Each row of a before or after table is a point. One or more steps were done to the points. Then noise was added and the rows were shuffled. The steps act on columns, c1 being the first. Write out the steps. A step turns or swaps two columns, mirrors them in a line or flattens them onto one, adds a multiple of one to another, or multiplies or shifts one. Angles are multiples of 10 degrees, from the lower column toward the higher: turns from -170 to 170, lines from 10 to 170 but not 90. Use the fewest steps. Two steps may share a column if one is a turn and the other turns, adds or multiplies; they go together, in the order done. Otherwise the lowest column goes first.

Before:
[[ 46 -44 -92]
 [ 37  17 -24]
 [-26 -32  45]
 [-27 -19  10]
 [-13  -3  54]
 [-21  89  10]
 [ 54 -25 -47]
 [-29  -2  28]]
After, 8 rows:
[[-24 -29  61]
 [ 47 -39 -77]
 [ 57 -33 -31]
 [-13  -4  61]
 [ 34  20 -38]
 [-28  89 -41]
 [-30  -2  27]
 [-27 -27  22]]
Steps: add -0.5 times c2 to c3

Before (9 x 9):
[[-28 -23   5  -2 -36  10  21  62  -8]
 [ 10   9 -41  67  65 -59  28  -4 -13]
 [-18 -14   5 -21  30  13 -12  56 -25]
 [-13  -6   3  21  11  66  22  41  14]
 [ -3  11  11  17  -8  39 -44  79 -10]
 [ 50 -37  -7  44  41 -54  43  -3 -21]
 [-11 -39 -28   1  -3  20 -35  34 -15]
 [-14 -38   9  29  22   7  15  56  39]
 [ 32   5 -27   1  32 -45   0 -10  13]]
After:
[[ -6 -31  12  15 -10 -38 -44  55  34]
 [-15 -29   6 -19  30  12 -12  47  29]
 [ 51  -8  -9  44  41  86  45  14 -20]
 [ -9 -22 -30   5  -1  -8 -35  42  23]
 [-13 -19   1  20   8 -95  24  34  31]
 [ 32   8 -25   1  33  42  -1  -7 -38]
 [-32 -30   6  -2 -34  -3  21  58  13]
 [-15 -32   9  29  24 -50  15  56 -28]
 [ 12   5 -44  67  66  82  30  -7 -29]]
Steps: flatten c2 and c8 onto the line at 120 degrees; turn c6 and c9 by 140 degrees; multiply c6 by 1.6
